Each wall is flat, endless, passes through zero and stands at right angles to its row. A trip goes straight from one point to another. List the walls that it crosses, first one first.

Walls:
(1): [-27  -8 -26]
(2): [-12  23  -5]
(3): [-22   0   4]
Trips:
[ 6 34 20] to [-17  27  38] -> 3
[ 11  39 -28] to [-29  10   6] -> 3
[-60  -7 -19] to [  7  38 -33] -> 3
[-12  25  -4] to [ 6  5 20] -> 1, 3, 2
[-4  4  1] to [  8  12 -16] -> 3
[ 4 39 11] to [-10  11 -13] -> 3, 1

Walls:
(1): [ -3   7 -19  46   9 -19]
(2): [  7   2 -31  -5 -34 -15]
(3): [-44  -1  10 -28   6 -21]
(4): [-10  -9   8   1  -1   6]
(5): [-18 -10 -15  10  18  13]
Trips:
[ -6  22 -43 -11  -8 -13] to [ 11  18 -10  14 -35 -36] -> 5, 3
[14 33 -5  9 19 32] to [-5 12 36 -1 26 39] -> 1, 4
[16 27  1 13 -5 19] to [ 10  41 -26   9   5 -40] -> 2
[ 20   3 -58  15   8   7] to [ 34  10  28  11 -10  -5] -> 5, 2, 1

Walls:
(1): [-18  19 -14  27  39  -7   8 -18 -27   1 -14]
(2): [-16 -12 -15 -14  -1  -8  19   3 -19  12   5]
(3): [-32  23 -25  -8  21  -4  -6 -13 -16  21  26]
Trips:
[ -4  -5  10  12  -1   4 -10   9  22 -14   4] to [-29  -7   4  15   5  16   8   7  -9   1 -11] -> 1, 2, 3
[  4   2   9  14  -8  18   0  -2  13 -25  23] to [ -9  14   1  14   5 -29  12 -18  19 -11   3] -> 1, 3
[ 24 -31 -11  10   0  -4  -6  19 -11   6  16] to [ 14  12  14  11  14  -2 -16   1 -17  13  11] -> 2, 1, 3
[-19  -7 -19   6  12  -9  20 -20 -25  -6  11] to [-22  -5 -51  -2  15  12  20   1  24  17  -4] -> none
[-20 -37 -27   4   8  22 -16  25  16  -7 -15] to [-12  30  -1  27   7   7  24  18   0  -4  15] -> 1, 3, 2
[ 10  -6  -7   9  -3  55  12  10  17 -11  -5] to [ -9   1  -5 -21  11   0  -4  19 -22  -4   6] -> 2, 3, 1
[  8 -15   4  -3 -60 -16   7  -1  10 -28  -7] to [ 10  15   8 -26 -12   1  -6   2  -9  33   9] -> 2, 3

Walls:
(1): [-37  -2  26  -3  21 -15  -2  11  -2 -26 -38  13  -2  16]
(2): [-35  29  -4 -12  22   6  -3 -18  27  -3  -9 -19  20  40]
(3): [-30   7   5 -37  17  40  28  25  19 -30   6  16  24   3]
Trips:
[ -5   6  10 -48  31  19  -1 -39  59  -8 -11  -1 -10  18] to [-26  20  11 -19 -31 -12  37  -8 -17 -24  25  -4  -5   1] -> none
[-19 -41  -9  -4 -28  23  36   5  28  -7  25  -9   2 -24] to [ 23  18 -16  18 -20  12  -3 -18  -4  15  -1 -47  37 -60] -> 3
[-24   7 -16   2 -16 -27  -5  19 -15 -33  14   1 -24  -5] to [-13  -3  -7  33 -26  21  -4  18   8 -13  12 -42 -14   9] -> 1, 2
[  5 -11 -18  36  20  30  -4   5  10 -11   7  19   0 -17] to [ -5  -2   5 -38   3  40 -32  44  10 -55  21  17 -10  29] -> 1, 2

Walls:
(1): [  6  -9   0 -19 -16 -18 -26 -10 -17  19  13   0  -6   3 -14  17  17  21
 -14   3]
(2): [ -2  -9  15  11  12   7 -10  -1   9  -4   0   2  17  15   5  10 -23  15
  10   2]
(3): [ -4 -15   1   9  18 -15   7   5 -11   2  22 -24   7  14   6  -2 -15   5
   5   1]
(4): [ -1  13  -2  -1  -2 -12 -14  22   2  19 -12 -10  25   6  15  14 -11 -26
 -11  21]
(5): [ -2  -9  30  14   9  13  -1   1 -24  -6  -9  18 -18  11  22  20  -2 -11
   7   8]
Trips:
[  6 -11  -7  -3 -19 -33  -7 -16 -20  15  -2   8  -1 -19  -6 -12   9   4
 -18 -18] to [ 13  36   6  15  13  10 -22  -8   3  18   9   3  20  -4   1   8   6  16
 -10  -8] -> 4, 2
[-16  -2  -6  -3  17  -1  19   0  -5 -16  -8 -14 -16  13   4  24 -21   7
   4 -15] to [  5  -1   1  11   7  19  16 -28 -12 -22  22  -3  -4   5   0 -22  -2   0
 -19   6] -> 2
[ -2  11   7  -9   9  19   0 -13  -2 -17  13 -16 -12  -6   6 -15   6   4
  10 -13] to [  7  -6   2  15 -20 -33 -23  17 -13  -1   9   7  -5   1  -8   4 -11  18
  10 -13] -> 1, 2
[  0   5  18  34   5   6  -7  -1  17 -13  -6 -28   3 -14 -14  -9  -4   4
  14   0] to [  8  -2   1  11  16 -37  48   8 -19  -1   5  -2 -17   2  -1 -11 -20   6
  16  -4] -> 5, 2
[ -1  -3   7 -19  10 -33   2   4  20   1   4   1 -12  -7  -9   2   2  -1
 -25   9] to [  9  15 -11   0  31  23   6 -12  13 -47 -22   5   4  12   7  -8 -22   3
  17  10] -> 3, 1, 2, 4, 5
[-26   7  19   3   3  12   3   3  12  19   0 -21 -10  -5 -26 -14 -14   3
  -1  -2] to [  3   0  14  20 -23   0  10   3 -15   6   6 -13 -23   2   3  -4 -10  11
 -21   8] -> 2, 1, 5
[ 13  25 -13 -14  -5   2  -5  -6 -12 -16  -5   0  -7 -17 -10   3 -12  -1
 -15   8] to [ 21   9 -18   2 -13  33   5  10  12 -15  -1 -12  26 -18   2 -15   2  -4
  13 -14] -> 1, 4

Walls:
(1): [-19  32 -15 -19  32 -11  21  17  12  19 -21  18   7  12 -10 -39  13 -20
   0   2 -24  47 -13 -10  12  13 -15 -11  25  -8 -15   8  13  38   7  -4
  -3  -7   7 -21  23   8   3 -18  12 -12  26 -27]
(2): [ 15  -5 -22  -4 -16 -29   1 -10   7  12   7   0 -24  18 -15 -26 -13  20
 -24  -3  -5 -24  19   9 -14  27  13 -15   9 -25  21   2  10  -2 -17 -12
 -24 -35 -37 -17   5  15   7  32  35 -13 -11  -2]
(3): [-17   5   7  -4  27  -9  23  16   4   9  -4  17 -20   7 -10   6 -53 -29
 -10  17  16  19 -16  -2 -20  11  39  13  21 -43  23 -10  -4 -25 -16  13
  11 -24  12   9 -31   1  20 -17  -1 -16   6 -21]
(4): [-18  15  -3   0 -18  14   0   9  39  -5 -23   5   6  13  -4   2  31   7
  -8  60  13  20  23   8  -7 -11   1  11   9  27 -16   8 -33   0  27   0
   1  15  -8  33   1   7   0 -10  -3  36 -15  -1]
Trips:
[  1   4 -34  10  -7  -1   8  19 -13   4  -6  16  30 -12   6  18  -5  -8
 -11  15 -40 -10 -11  13  -9  36 -13 -27  26  19 -14   2 -17   4  14   6
  37   2   4  28 -16  -9 -11 -47  -6 -35  20  -1] to [ 15  -1  11 -43   4  16  15  34  31  -1 -23  12  11   9  -5   8 -19  -7
  -7   3 -31 -10 -19   6 -13 -11 -24  16 -15 -17  18  -1  10  -1  -7 -13
  23   5   4   3  -8   3 -22 -18 -24  -3 -14   3] -> none
[-16 -12  30 -29   3  29  -7  -6  -7   0 -18  -1 -13  17  23   6 -23 -33
   1  -1  38 -15  11  12  14   0  19  17  -7 -11   1   8 -13  29   5 -18
   3  25  -9 -14  35   5  25  31   2  27  13 -21] to [ -6   9  26 -10 -29 -23  15  18  -9  12  31   6  -8 -14 -27   7 -46 -15
   8  12  15  -8  15   3  -4   1  19 -11  10  17 -20 -30   4  -2   6   3
  11 -13 -13  18 -18 -13 -15  -8 -25  22   6  13] -> none
[ -1  24  32  -5  29  20   1   1   7 -20  -1   9  36 -33 -13  24  20  15
  19 -43  12   5   2   3  37  38 -43 -16 -10  20   9  22 -13  25 -12  -2
 -14  12  11   5 -21 -10  -1 -28  -4 -26   5   0] to [ 27  12   3   2 -38   0  -8 -22  15 -33  25 -33 -16  -5   5  15 -28  -3
  10  34   1  -1  30   6 -11  10 -11   4 -15 -35  10 -14  25   6 -36 -13
   2 -22  -2  -3  -9  -8 -25  -8   4  31  20  24] -> 1, 2, 3
[-10 -16  -4  17 -27  21  -2  17 -16  14   5  37   0  11  14  -5  -1 -33
  31 -19 -27 -31  15  -4 -14  18 -36  10   9  23   1 -18  11   2 -13  34
  23   0  -9  23  -1 -16 -37  38  24 -28   4 -23] to [ 12 -22 -34 -34   5   3  17  10  22 -13  -4  25   0 -43  30  38 -28 -28
 -17  10 -43  29  32 -19 -18  -3 -14  -8   8 -34  -2  -7  10 -14  24  50
 -25   5 -32  10  -5   5  14  29   3   9  14  11] -> 3, 1, 4
[ 15 -39  -2   8 -10 -28 -10  10  -9   6 -17  -2   3  25  13  -9  11  22
  -1  -8   2 -28  13   9 -23  14  30 -14  20  22   5 -17  11   6 -11  13
  -4  -2  -6  12 -32 -11  42  -1  -9   3  12  -5] to [  7  29 -11   8  -4  16  -6  -4  34 -20  10  12   0   6 -26 -23 -20  -3
  -5  12  -4   1  13   8  -3 -23  -5  -3 -12   7 -21   5 -15  -1  28 -34
 -15  -1   0   4 -12   6   8  -5  21  25  -7 -19] -> 4, 3, 1

Walls:
(1): [ -6  10   6  27  29  32 -11 -23   4   1  10  14  -4   5  15   9  -9  10
  19  20  12  26 -16 -48  -5 -21  21  32  14   8  26 -34 -13 -25   1  18
  17   6   0   6  -8   9 -15  18   6 -12  12  -2]
(2): [  6   4  43  -5  23  23  -4  19   8 -32  -2   0 -10   8  -9 -19   2 -17
  14  -2   9  10  -4 -10  -6 -11  17 -22  -9  -3   5   3  -3 -15  13  12
  -4   2 -35  35  -7 -27  10  -1  10 -12  10 -13]
(3): [  4   8  -8 -14   6  -3  20   1  14 -28 -46  24  13   1   3 -33  -1 -26
  25  -2  11  21   1   9   6 -13 -18 -27  13  17   4   7   4   3 -34 -12
  13   0  42  34  20  30   9  10  15 -16  -5 -25]
(4): [  1   3 -28  37  -7   7  19 -19  -8 -26  10  37  -3  -4 -38  31   4 -36
  27  23 -11  -2  26  15 -20   9   8 -17  23 -29  -4  -3 -19  -5   3  14
 -24  14  -1   3 -15  -4 -30   4 -26  11  10 -15]
(5): [  4  -6  -5  -2  33  -9   1  10   4  11  12   1  16 -12  -5  -1  19   6
   9   9   4  -1  11  14   0 -15  16 -24 -17  -5  -1   8  20  10   6 -17
  28  18  13  -9  17 -11  18  -1 -22 -15   9  22]
(6): [ 25  27 -14 -15 -18  24 -14  26  -7   7 -20  -4 -10 -12 -28 -16  12  30
  -5  19  -3  47 -29 -26  11   2 -19  13  12  50  -7 -10  -9  -6   8  -2
 -40  15  25 -24  18   0  29  35 -25   8   4  -4]
(7): [  4 -23  -6  -4   0   5 -21  34   0  -2  -6  32 -10 -17   2 -22  19  22
 -15  25  -1 -15 -34  12   9   2  11  -4 -19  12 -13  23  -9 -29  -3  -1
   2 -23  29  22   4 -16  -8 -21   6 -10   6 -23]
(8): [ 19   9  -4  -4   2  10 -12  -4  -8  -7   8 -13   8  20  60 -46 -12  -6
   5   3   1   2 -21   7   2 -24  -5 -19   3 -10 -19  -6   3 -20   5   7
 -14 -10  15   9  13 -13  33  13 -18 -33   1 -12]
(9): [ -6  -1   7 -28  23   7  -4  -7  20  -1  -3  10  -1   8  12  14   4  19
  13 -45 -41  39  -5 -33 -24  22 -15   6 -20  -8   2   1  -5  22 -29 -18
  30  22 -25  12 -12  21  22  30 -22  15  18 -18]
(10): [  7  10 -20   3 -22  27  -8   4   0   2  13 -23  10  -1 -19  15   8  21
   5  12   5   5  19   0  -2  32 -34  -8  18 -20 -16  29  25   8  -1 -25
  -4  -2 -12  22  13  18  -2   4  11 -10 -10   2]
Trips:
[ 19 -12  10   9 -18   3  17  -3 -27   4   9  15 -11  23  20  -2  15   3
  30  -9 -10 -33  -5  12  12 -12  12 -20  -7  -7  13 -20  16  11   0 -10
  -3  22  -9  -2 -13  -6   0  27  -4 -29  19 -13] to [  4 -13  -6   8  -9 -19  -4   2   3  21  -6  12  12  -8  20  -3   0  18
 -20 -25 -10  22 -10   2   0 -29  15 -30  11  -8   4  13  16  32   1   4
  18 -17 -17 -28  14  -8  21  -6  14 -31  -5  30] -> 1, 4, 2
[-30 -37 -14  19  25 -10   0  -3  41  12  12  42  23 -13   2  22  12  14
  -8   7 -13  -2 -13   7   5 -22  23  20 -15  -3  -5 -12  -9 -23  41  14
   8 -22  24 -20  -7 -10 -16  18 -12   0  22   9] to [  2  -3 -14  44 -25  33  -2   4  -7  24  -6  -1 -31  47 -13 -22  -3  -5
  -2  15  12   3 -28 -17 -24  36 -23  25 -14  13   3 -14   5  21   2  -9
  14 -15   5  -2 -18  16  -5   2   3 -10   5  11] -> 6, 5, 10, 4, 9
[  5 -25  16   9   3 -20 -39   8  14  10  32  17  19 -28  17  10  18   7
  -4   5 -13  22  -1   2 -14   2  10  17   0  -6  23  -9 -16 -15  30   5
  18  22   6   4 -57  -8 -12 -29   2  10  -7 -15] to [ -6   8 -11   9  31  28   6 -24   2 -15 -14  10  -2  12  28  -8  38  23
  -3  -1   2  28   5 -34  30   0  -9 -12  19   3  -1   6  12   0   5  -2
  38  -4  17  -5 -10  -5   1 -14 -18 -23  -6  -6] -> 4, 8, 3, 6, 10
[-38   1  22  25   9 -12   8  28  -3  -2  16  -5  17  -5  24   6  -6  -5
 -15  30 -17   2  -5  -2  -9  -7   9   4   6 -12  17  15  50 -32 -21   9
 -25 -10   6 -12 -36  11 -24  -7  -2   6  -4  -1] to [ 19  22  -9  12 -24  16 -20  -8 -22 -15  -3  20  -3  29   0  24  22  11
 -34  -3   0   9 -44 -19 -22  -9 -19 -20 -15 -18   4  -3 -19   3  22  -1
 -12  13   5  13  -5  -9   3   6 -10 -16  -1  -6] -> 8, 2, 10, 6, 9
[ 19  15  11  -9  27  11  10  -5 -44 -13   3 -39  11 -11 -26  13  34 -19
  35   3   7 -13  -8  31 -21   2   5 -31  -5   6   5   5 -10   3  12  45
  22  23 -33 -19  -7  27 -10 -13  12  -8  -3  -7] to [ -2   0   6  24  33 -18 -17   4 -16  -6   2  17  22  11  16  -3  -8 -21
  16   5  18 -13  30 -13  14   6  30  21  10   5 -17   1   4  12  40 -13
  33   4 -12  -1 -12  -3  34 -13  23  -4  -1  -2] -> 10, 1, 4, 8

Walls:
(1): [ 11  38   2  17  15  -7 -17 -42  13  -2 -11 -10   5 -19  53  15  -4   9
 -16 -16 -13  15  26  16  -7   3  -4  10 -26  16  16  22  39   3 -30 -25
  -5   7  34  14  -6  -1   1   6  -5 -32   1   6]
(2): [ 60  28 -14   8 -12  15   9   7  19  22  10  13   0 -12 -33   3   2  -7
  10 -25   3  -1  14 -33  27   1   2  22  -2 -12 -11 -13  10   0 -14  23
 -19  -2  16   3  -4   3  25  17   9  -4  -2  17]
(3): [-27  -2  12  19  16 -10   3 -20  13  -1  15 -27   1   2   5 -24  31  28
  13  10   8  39  27  19   9 -24  -7  -3  -2  19 -31  31   2 -34 -38 -47
  -4  14 -30  12  15 -11  12 -17  13  22 -38 -42]
(4): [-23  -6  -8 -14  18  17  -3  10 -11  24 -31  -2  -2   9   7 -36  24 -13
 -14  11 -31  -6 -25  13  11  -2  12  -8  -6 -10   8   0   2   0   2 -34
   4   0 -13  -9 -11 -10  -5 -31 -43   8  -7  -4]
(5): [ 36 -20   5   5 -15  18  -8 -19  -8  29 -22 -12   2  -3  10  20   6  -6
   1 -17 -10 -11  -7   6  -1  16 -26 -49  -9   0   7  -1 -12  -7 -13  -5
  -2 -10 -26  18 -15 -27  -2  -9  13  -2  13  -6]
(6): [  0 -11  21 -21  -8 -16   5 -25   7  -2   5   7   8   3  12   0  -2 -11
   6   8   2  23  12   5  -9  -9   7   0  10   6  27  -7 -17  -9 -35  22
 -36  19 -18   3 -14 -25  -4   6  -3  -4  26 -10]
Trips:
[ 14  -2  -9 -20   2 -14  27   6 -24  16   4  -1  -9  10  -7  15  -4 -11
  19 -12  17  29   4   0   9  26 -15  16   6 -33 -19  28   8  18 -10 -41
  37  -9  12  12   4   7  12  18   2   6 -20   4] to [-10 -32 -10   4   5   3  26  14  -9   3  12  12   6 -16  23  23   5  34
  16   6   2 -22  -4  -3 -27  16 -14   6  18 -14  -8  -6  -3  -1 -12  -8
  11  -6   3 -10  16   9  36 -20  35 -30   4 -44] -> 1, 5, 2
[  6  16  -6  14   8  -2   6   6 -16  -9   9 -21  24  -5  11  43   0   8
  22  11  13  14   6 -10  -1  -1  -6  23 -16 -16 -24   0 -13  20 -29 -14
  -8   3   2  18 -30  16 -31  -9 -27   5   1 -11] to [ 14   1  -3  -2 -25  -2  12  -2 -17  16  28   0  33  -8  23 -24  -9  11
  -9   9  -2  -6  -3   4  -8  -1 -24 -24  11  11  32  -5 -16  -8  34  27
  32   9 -24   8 -57  22  12 -19 -10 -14   9  -2] -> 5, 2, 3, 1, 4
[ -5  10  -3 -14   2   6 -13  -5  -3 -24  31 -17  18 -22 -15  20   1  22
 -13   0 -19 -24 -31 -15 -15 -10  15  23  12   4 -17  18 -35  14  -8 -19
  -6   4   6 -12  23  -6 -11  -2  29 -24   7 -12] to [ -3  18  17   0  16 -38   7 -10  20 -35  -1 -16 -27   3  -2  13 -15  -1
   2  -7  10  -9   2 -13  10   6  -9  11 -35  -4 -20 -35  11   5  -9  14
 -17  -9  -9 -28  16   5  10  -7   6   5  18  13] -> 3, 1, 2, 6
[  8   1 -12 -15  33 -25  -1  -1   2 -11  25  25 -24 -15  33  -4  38 -14
  24  14   5 -14 -10   6  27  -2   9  -5   7  -6 -11  -7 -13  22  17  11
 -28  27  18  -1   1   9  17  -9  42 -33   2  -1] to [-18 -14   8  19  18  -1  -3  16 -11  13  -4   9  12 -12   1 -12  -2   1
   3   3 -25  17 -13  -9  15  21  26   2  17  30   9   0  -9  -3  37  -7
  17  12  31   0   7  -5  -9   3 -22  28  35 -13] -> 1, 2, 4, 6
[ 13 -14 -12  15 -10  19  10  12 -34  10  -7  18  16 -17  17 -20   2  35
 -37 -34  25  15 -11   8 -23 -18  18  19 -24  -3   6   7 -10   8   4  -9
  12  10 -15   1 -22  10 -11 -12  -1  -3 -17 -28] to [ 15  -3 -22  -8 -16   1 -15 -10 -18 -10  -9  16   7 -15  -2  32  -9  14
  -3 -21 -22 -15  -2   8 -31   7   0  14  15 -17  23  -3   3  -4  10   7
  19  16  20  -6  -6   0   7 -17  26  11  12  40] -> 3, 4, 2

Walls:
(1): [-14  22  10  16   0  -7 -27  -4 -11  49  -4  23  27   0   9   4 -12   6
 -21 -34  17 -32   1  20 -21 -12  -1   3   4  -1  12   4  26 -22 -18  20
  -3  14  12  -6  26 -21 -24   5 -14   6  27 -17]
(2): [-21  -5  26   9   0  10  12  23 -18   2  -5 -23  13  24   1 -30   8  14
  -6  24 -12  25  -2  17   2  10 -16  -7 -38   9   9   7   1 -20  -1  21
 -10  -2 -32  -7   1   7  27  -5  24  17 -24   1]
(3): [-15 -24  12   4  15  15  21   4 -11  18   2  10 -22  11  -5 -15 -11 -14
  28   7  13 -10 -39  -6 -22  -6   6 -27  -4  -8  28  10  18  36  20  33
  -9  11 -18  27  -6 -37   6 -33  20  19   3   4]
(4): [ -1 -20 -15  -9 -18 -49  -8  22   8  -8  10  -8  -3  -5 -12  -7  -2   2
   1 -20 -20 -16 -13 -16 -39  12  -2  17  26   4  31 -12 -17 -30   8 -27
 -37 -27  -7  16 -26   7  15   9  31   2 -34   6]
(5): [-15   1  15  26  -7 -10   4  19 -11 -22   2  17  -2 -22  -9 -23   4  -3
 -25 -11  -6   7  17  15  -9  -2  20  19  16   7 -16 -26  -9  21   1   2
  10  -4  -1  19  30  12   7  -2  -5  -9   5  -4]
(6): [ 14 -20   3 -37 -35 -11   0   1  22  -8  -8  -9   6 -14  -3  -8  21  -6
  10  -6 -16   0 -16  16   5 -18   6  17  -4 -15  33  10  -3  -2   0  -3
   8  -3 -19 -16 -17 -24  -1  -8  -5   9   3  -4]
(7): [ -1  -9  -6  27 -11   4   9 -22  16 -15  11  10  21 -10  -8  -3 -21  -3
   9  26   2  -1 -11 -18  23 -33   6  13   3   9  16  -7  16   1  23 -19
  -7  -6  -2   0   5 -13 -16 -19 -11  21  -7 -29]
(8): [-22 -14  -9 -13  -9   8  -3  25  -6   2   0  19  -5 -12  -3   1  27  14
  21  -6 -21   1 -15  11  12 -29   8  28  12  35 -30  -2   3  13  -8 -31
  -5   0   1  -3  -5  10  47   6  18 -26   3  23]
(9): [  5 -12  37   3  31  31  10  -9  11 -33  25  -8 -16  15 -11 -15  -5   3
  -2   9   0  -7 -16  18   1  23 -29   3 -23   4  -8   6  16  30   1  39
  17 -27  21  22  -9   0  -9  10   5 -29   9  35]
Trips:
[-18  29  19  11  21 -16 -15  23 -10 -14  15 -16  16  21 -21  38 -13  -7
   8  -4   2  -1  -7  20  13  -1 -13   0  24 -26  24  -9  -6  20 -18  36
  -6   0   6  -8 -45 -25   3   5 -19  23  14  -8] to [  4  -1   2   0 -16   6  -1 -11 -10 -10  -6   8   3 -11  -5  20 -34  -3
   3 -38   7  13   4  23   9  -7  -8  18 -21   9 -21  -7 -15   0  33  -7
  32  -9  -5 -28  13 -10  18   5   5 -13   0  12] -> 3, 5, 8, 1
[ 29  20  -3 -25   3  -7  34 -18  20  28  -7 -13  12   4 -12  -2  13 -22
 -13 -14  13  -5 -27  -9  22 -11  -4  21 -14  -8  27  14 -10  -7  12  -5
 -44  16  36 -31 -25 -17  -4 -15 -23   1   4  15] to [  3  12 -18   0 -11   4 -10 -13  18   5  -4  -8  -1  -1   0 -16  -1  -6
  -8 -14 -30   8  -7   6   9   6   5  11   2  10 -17  23 -19 -11 -32  16
 -15 -25   7 -10  12   9  10  -1   3   0  14  -3] -> 3, 7, 8, 2, 5
[-15  21  13 -17   4  30 -14  -9   1  -3  14   9  13  14  47  21  21  15
 -26  17 -10 -15  11   3  31 -11   5 -14  22  -3 -22 -12  27  21  20  37
 -28 -11 -26   5 -20  15 -20  -2  18  34 -34   9] to [-23   8   8 -10  -1 -33  23  18  25 -12   4 -11 -34  -6 -33   1 -17  -4
  19 -24 -28   5 -27  -5  -6 -11  -7 -36 -19  18   7   9  -9 -10  19  30
  22  14  -5  15  13  40  22  10 -22   9  -4   1] -> 7, 4, 5, 8, 6
[-19   3  20   7 -18  18   4 -38 -11  22   7   3   6   0  -2  -9  -4   8
 -13  11  -4  -4   7  -6  -7  21   7   4 -27  15 -30   0  14 -11  -3  -8
   5 -30  -9 -30 -14   3 -18 -30  25   5  13 -40] to [-45  -7  26  -8   2  14   5 -24   3 -11 -10  16 -24  -2   3  -8  -8 -17
  -5  -3   3   3 -27  -7  27  -5 -15   5 -25  13  11   3   1   6 -27  -8
   2  27   7   5  -2  10  18 -39 -13  14 -15  29] -> 9, 3, 8, 1, 6
